Each row of a before or after table is a point. The points were changed in one or more steps. Then noise was added and the rows were shuffled. The steps act on columns, c1 being the first. What was done? A step turns or swaps two columns, mirrors them in a line or flattens them onto one, adds a multiple of one to another, or multiplies or shifts one. Angles are multiples of 10 degrees, from the lower column toward the higher: turns from -170 to 170, lines from 10 to 170 but not 90. Use the fewest steps. Two steps may share a column if one is a turn and the other turns, adds or multiplies; they go together, in the order done. Otherwise the lowest column goes first.

Before (8 x 2)
[[ 78  29]
 [-34  20]
 [-12 -27]
 [-13  24]
 [-19  30]
 [ 20  17]
 [  6  21]
 [ 15  25]]
After (8 x 2)
[[ 13  22]
 [ 21  11]
 [ 31 -15]
 [ 23  20]
 [-24 -17]
 [ 25 -28]
 [ 24 -11]
 [ 15  80]]
Steps: mirror c1 and c2 in the line at 50 degrees

Before (8 x 4)
[[ 11   0  24 -22]
 [ -3 -57  35   7]
 [ 23  35  -4  29]
 [ 43  39  32   9]
 [ 11  37 -25  -2]
 [ -1  26  10  14]
 [-61  68 -22  38]
 [-14  -2  25 -14]]
After (8 x 4)
[[-14 -17  -3 -10]
 [ -4 -59   3  14]
 [ 24  59   4  27]
 [ 43  81   2  13]
 [ -1  25   2  14]
 [ 12  11  -4 -17]
 [ 11  47  -2  -6]
 [-61   6   5  31]]
Steps: add 1 times c1 to c2; flatten c3 and c4 onto the line at 80 degrees

Before (11 x 8)
[[ 13 -19  22 -43 -27 -29  12  32]
 [-22 -23  13  28  22 -21 -15  21]
 [-32 -14  54   8  44 -21  -9  39]
 [ 34 -23 -14 -58  -6 -38  27  35]
 [-10  19  27   6  10  20 -44  -7]
 [ -1 -10  28  17  31   8   4 -26]
 [  9   8   6 -21  -1  46  20  -3]
 [-14 -46  51  44  20 -19  -6  26]
 [ 25  48  19  12   4  26   7 -14]
 [ 36   0 -13 -28  -4  25  33  35]
 [-13  -3  -2 -18 -19 -24  29  12]]
After (11 x 8)
[[   6   47   26    5    9  -20  -44   -6]
 [   4  -26   28   16   31   -8    4  -25]
 [ -23 -114   52   45   19    5   -6   27]
 [  -8  -49   21  -44  -26   29   12   31]
 [ -26   -7   -2  -19  -19    9   28   11]
 [  44    0  -13  -27   -4    4   32   35]
 [ -30  -58   12   28   21    2  -15   21]
 [  35  120   19   12    3   -3    7  -14]
 [ -37  -34   54    8   43   -4  -10   38]
 [   2  -58  -14  -58   -8   51   27   36]
 [  38   19    8  -21   -1  -29   22   -2]]
Steps: mirror c1 and c6 in the line at 20 degrees; multiply c2 by 2.5

Before (14 x 11)
[[-33   8  21  29 -35 -22  30 -68  -2  26 -18]
 [ 51 -19  -8  11  -3  -6 -56  -9 -33  35 -39]
 [ 24 -12 -41  17  19  11 -29   5 -31  19   0]
 [ 26 -33   8 -13  35 -75  19  -9 -45  -4  57]
 [ 51 -13 -60  23  15  -6 -32 -13  19 -25 -15]
 [-12  39  -6  39 -16  -9   5 -30 -29  24 -17]
 [-47  11  27  -2 -10  -9   2 -29   4  16   5]
 [ -1  15  44  11  29 -23 -26 -22 -12 -31  43]
 [ 25  12 -41  -4  32 -27 -42 -19 -27  14 -48]
 [ 38  10   4 -21  15 -31  -4 -42 -29 -28  70]
 [ 25 -27 -35   0  -7 -15 -30  -1 -63 -18 -40]
 [-38   3  33   4   5  11  37 -72 -27  27 -14]
 [ 49  -3 -66 -22 -14 -10 -34   7 -11   8 -28]
 [-44   1  -7  25 -12  -9 -32 -65 -21  27  -3]]
After (14 x 11)
[[-44   8 -12  24   7   4 -32 -31 -20  28  -3]
 [ 26  50  36 -14  -8  67  18 -27 -44  -5  57]
 [-13  27 -16  40   5 -28   7 -22 -27  24 -16]
 [ 38  33  15 -20  -5   7  -4 -68 -30 -29  69]
 [ 52  -2  15  23  59  15 -31 -49  20 -24 -15]
 [-34  23 -34  30 -21   5  29 -45  -1  28 -17]
 [ 49   8 -14 -24  64   8 -33 -27 -13   7 -28]
 [-48  11 -10  -2 -29  -4   2   2   6  15   4]
 [ 24  28  32  -4  41   1 -41 -36 -27  14 -48]
 [ -2  27  27  11 -44  -3 -24 -22 -13 -30  42]
 [ 24 -17  19  17  41   5 -29 -11 -32  17   1]
 [-37  -7   6   5 -33  -9  36 -46 -27  28 -13]
 [ 25  -1  -6   0  35  31 -30 -20 -65 -19 -39]
 [ 51  -4  -4  10   8  19 -56 -46 -33  35 -39]]
Steps: add -0.7 times c1 to c8; mirror c2 and c6 in the line at 150 degrees; turn c3 and c5 by -90 degrees

Before (9 x 14)
[[-35  41  12  11  12  22 -13  -9  34  -8 -11   8 -17  42]
 [ 30 -15  21 -21  30   5  14  25 -29  -4 -39  -1 -17  -9]
 [-35  19  -5  30   0 -49   9  29 -35  36   9  -1  62  28]
 [ 10 -78   0  15  11  17  32  36 -35   8 -24  21   4   6]
 [  4 -19  26 -20  45  22  17  27 -26 -10 -17 -11  47 -55]
 [-42  -6  24  21 -27 -47 -34   9 -25  36   5 -14  50  29]
 [-12  25  -9  44   1 -55 -32 -29  18  -4  -6  -6 -31  14]
 [ 15  -9  22  -5  20  -4  14   1  25 -17 -16  11  11  25]
 [ -1   9  -5  -6  33   2 -65  -1  34  25  11 -20   8  29]]
After (9 x 14)
[[ -2  33   0  17 -29  15  32 -79 -67  52 -25  22   5  -6]
 [-45   8  24 -11  -7 -45 -34  -4 -51 -85   4 -14   0 -57]
 [ 14   2  23   6   3  -4  14  -8  49  45 -17  14  17 -19]
 [-48  28  -6   1 -41 -50   8  16 -70  -2   8   0  -7 -68]
 [-38 -29  -8  27  21 -57 -34  28  36 -44  -6  -4  29  21]
 [ 37  25  21   3 -14   6  15 -14 -55  48 -39   1   1  20]
 [  4  -1  -3  -4   1   1 -63   9  69 -67   9 -21  21 -22]
 [ 16  27  26 -14 -15  23  17 -19 -51  69 -18 -11 -71 -13]
 [-36  -9  11 -13  10  23 -12  39  66  -7 -12   9  44  -3]]
Steps: turn c1 and c4 by 40 degrees; swap c2 and c8; add 1.5 times c7 to c5; turn c5 and c10 by 110 degrees; multiply c9 by 2; turn c13 and c14 by -120 degrees

Before (9 x 20)
[[ 17   8 -39  28   5  59  13  44 -35  24   3 -25 -46  28  15   4 -15   1
  -31  54]
 [-19  30  15  59   3  28  30  39   9  -3 -30 -96 -58 -54  15   9  99 -20
   18 -13]
 [ -9 -44  -9  26   3 -35  52 -31  28 -10  11  23   1  23  26 -27  -2   6
  -22 -20]
 [  5 -13 -40  20 -26 -70  47   7  42  -5   2  13   6   2  12 -11  22  -2
  -50  -3]
 [-46 -15  -4   4 -36 -47  22  -4  70 -18   4 -14  -2  18  31 -15   3  15
  -27 -11]
 [  7  58 -13  35 -13  35  14  26 -46  33  22 -43 -42   6 -17  -4 -13 -21
   10  19]
 [  3 -38  -5  -1 -34 -24  24   8  22  -7   3 -15  11  21   4  -4  16   9
  -48 -49]
 [ -7 -25 -35  -3 -36 -53   3  -4  29 -56  -5  34  -5   6  30 -32  -4   7
  -13 -38]
 [ 34  37 -19  36  22  38  20  51 -18   5   1 -50   4   7  11  -5 -38  -3
    1  24]]
After (9 x 20)
[[  8 -10  10  16 -24 -71  49   5  45  -8   2 -40   5   2  -9 -12  24  15
  -50  -2]
 [ 10  57 -42  41 -13  34  15  26 -44  -9  22 -15 -44   7  34  -4 -14  10
    7  20]
 [ -9 -42  24   8   7 -33  52 -32  29 -17  10  -8  -2  25 -23 -25   0  25
  -26 -23]
 [ 18   1 -26  16   5  61  10  42 -35 -26   5 -39 -44  29  10   0 -15  23
  -34  56]
 [ -6 -30  34 -10 -33 -51   2   1  26  13  -5 -35  -5   4 -59 -33  -6   2
  -17 -39]
 [-20  28 -93  57   3  27  30  38   7 -11 -26  14 -57 -54 -13  13  98  30
   20 -15]
 [  2 -39 -15  -9 -32 -24  24   9  23   2   1  -5  12  21  -8  -7  17   8
  -50 -48]
 [ 34  36 -48  25  22  38  20  52 -17  -9   3 -19   0   6  -4  -4 -43  26
    0  22]
 [-46 -16 -16  -8 -35 -46  21  -6  68 -11   4  -4  -3  20 -33 -14   2  12
  -27  -5]]
Steps: swap c3 and c12; turn c4 and c18 by 50 degrees; turn c10 and c15 by 130 degrees
